Each row of a before or after table is a point. The points were changed in one or more steps. Then noise was added and the rows were shuffled. The steps act on how far a point lies along the listed directions, d1 being the first. Write out the steps. A step turns or swaps two directions, mirrors them in a line or flattens them onto one, adds a multiple of one to another, or multiplies one. Angles are multiples of 10 degrees, from the lower direction toward the higher: turns from -170 to 170, lines from 10 to 170 but not 90. Use the fewest steps. Two steps may share a direction if one is a turn and the other turns, adds or multiplies; they go together, in the order done. Otherwise the lowest direction goes first.
In the rows, zero is written as 128.

Directions:
(1): [115  82]
(2): [174 115]
Before:
[[170 207]
 [138 209]
 [138 131]
 [119 151]
 [109 118]
 [108 118]
 [140 144]
 [216  93]
 [120 134]
 [125 118]
 [133 178]
 [140 126]
 [182 120]
 [133 121]]
After, 14 rows:
[[ 95 161]
 [124 102]
 [211 174]
 [124 107]
 [ 97 209]
 [134 138]
 [123 148]
 [140 135]
 [132 118]
 [169 164]
 [ 68 183]
 [136 125]
 [106 140]
 [120 126]]
Steps: turn d1 and d2 by 50 degrees

Directions:
(1): [ 89  88  88 169 109 130 119 175]
(2): [151 179 114 195 115 132 162 122]
(3): [138 160 169 118 127 126 123 207]
Before:
[[157 144 130 129 136 128 144  79]
 [ 93  75 123 127 121 121  81 197]
 [141 116 140 107 144 131 106 130]
 [130 148  90 147 140 145 132  90]
 [141 143 119 170 126 130 148  91]
 [148 157  90 199 124 124 156  54]
 [158 180 131 173 114 125 157  55]
 [133 103 102 114 122 129 134 101]
 [111  77 125  90 142 132 106 103]]
After:
[[127 152  73 248 103 126 157 134]
 [127 112  92 166 123 130 141  97]
 [ 95  61 124  89 137 130  94 146]
 [116 143  81 171 130 146 129 138]
 [120  96 101 123 114 129 128 149]
 [130 140 108 196 116 132 149 124]
 [127 153  85 230  95 129 158  84]
 [136 124 187  68 143 118  81 188]
 [134 102 132 104 143 131 103 116]]
Steps: turn d1 and d3 by 80 degrees; multiply d2 by 1.3

Directions:
(1): [164  67 132 124 101  86 147  95 179 116  85 136]
(2): [145 140 115 185 105 114 184  78  74 149 139 125]
(3): [ 81 142  96 179 140 127 152 126 193  95 146  92]
Before:
[[117 129 137 133 134 128 117 145 129 103 130 131]
 [192  97 157  61 113 127  98 114  52 163  84 170]
 [166 136 179  62 127 159  91 164   7 185 114 183]
 [132 131  97 168 110 112 147 108 139 135 130 121]
 [162 101 145 105 111  97 119 101 103 143 115 138]
 [121 105 134 133 142  90 147 131 167 126 122 122]
 [135 105 111 130 100 101 123 143 175 113 106 100]
 [104 155 102 163 136 139 140 101 124 126 142 122]
 [112 161 125 121 139 150 103 142  91 143 147 139]]
After:
[[ 46 181  85 238 147 151 188 125 156 107 172  81]
 [146 100 147 112 132  93 137 131 127 146 114 141]
 [118 136 129  92 146 145  86 136 126 133 126 146]
 [ 98 167 116 146 142 148 118 133 106 134 156 126]
 [114 112 112 151 123  96 138 102 172 105 130 104]
 [ 85 136  72 209 134 118 183  83 185  95 132  79]
 [166  98 127 119  87  98 129 127 124 135 101 121]
 [130 128 141 138 124 125 127 130  96 119 130 138]
 [138 115 122  97 122 125  86 154 151 131 119 138]]
Steps: turn d2 and d3 by 160 degrees

Directions:
(1): [ 81 117 132 153  53 122 137 143 130  60  86 151 174 125  58 164 123  98
 105 122 129 125 169 133]
(2): [145 118 139 143  69  88 145 131 180 163 156 160 136 155 147  68 135 171
  92 130  73  81 174 110]
(3): [111 161  79 153 160  70 133 124 110 125 117 133 161  67  83 105 140 174
 154 196  82 143 105 119]
(4): [131 149 199 135 145 104 199 102 125  96 138 150 102 154 127 180 163 164
 120 153 151 133 111  54]
(5): [141 178  89  40  71 133 106 157 144 117 139 126 128 108 149 150 171 157
 102 120 129 196 133 102]
(6): [143 162 147  69 171  95 137 107 105 121 112 124 198 171 111  87 188  74
 141  92 110 108 145 128]
Before:
[[116 195 104  61 131 121 126 156 117  90  92 136 184 134  90 180 177  95
  140 129 136 171 121 127]
 [ 99 144 164 114 105 161 122 128 138  96 126 121 131 159 124 155 154  74
  124 109 155 118 148 133]
 [148  79 173 164 153 193 126 111 129 153 172 112  42 145 172 137  98 129
  136 108 160 120 105 116]
 [130 150  91 139 110 118 117 112 173 165 146 130 162 134 124  56 123 145
  103 122  75 121 155 152]
 [113 150 153  79 122  89 167  99  97  71 106 148 181 161  90 128 195 116
  131 132 123 139 157  89]
 [155 126 141 136 218 128 130 108  99 152 127 112 126 131 131  95 122 135
  155 151 124 103  94 142]
 [121 130 129 164 135 111 138 144 103 120 124 149 127 115 106 155 141 168
  151 157 126 136  90 113]
 [193 159 160  53 116 146 120 136 144 143 145 129  76 165 207 144 164 142
   96  91 174 157 121  98]
 [142  88 151 152  74 138 150 144 160 141 137 150 118 181 149 123 106 129
  102 106 132  63 138 141]]
After:
[[115 127 183 154 126 158 144 118 155 127 160 127  73 151 162 153 132 129
  122 141 157 106 121 108]
 [130 139  99 106  81 159 130 163 136 109 130 130  95 111 145 195 122 158
  116 145 165 161  87 122]
 [138  98  92 169 165 182  83 134 118 167 165  94  49  69 156 123  84 156
  161 147 135 158  79 142]
 [209 110 129 134 132 140  98 138 171 226 182 132  35 142 242  71  96 193
  106 126 131 109 113 131]
 [161 150 141 126 211 101 140 120  96 170 153 134 120 141 156 108 167 173
  174 151 119 128  67 104]
 [145 122 111 107 185 159  91 128  92 135 108 100 147 124 119 101 116  86
  151 112 137 122 112 179]
 [192 133 208  59 214 124 184  68 115 171 185 125  66 219 225 100 190 159
  141 116 151 116 111  59]
 [ 79 166  76 101  20 146 104 145 159  64  86 138 215 122  49 137 135  83
   79  90 114 174 192 161]
 [148 130 199 148 153 106 180 115 160 155 136 160 141 217 141 116 144 116
  125 113 110  55 147 113]]
Steps: multiply d4 by 3; turn d1 and d4 by 70 degrees; swap d2 and d5; turn d3 and d6 by 60 degrees
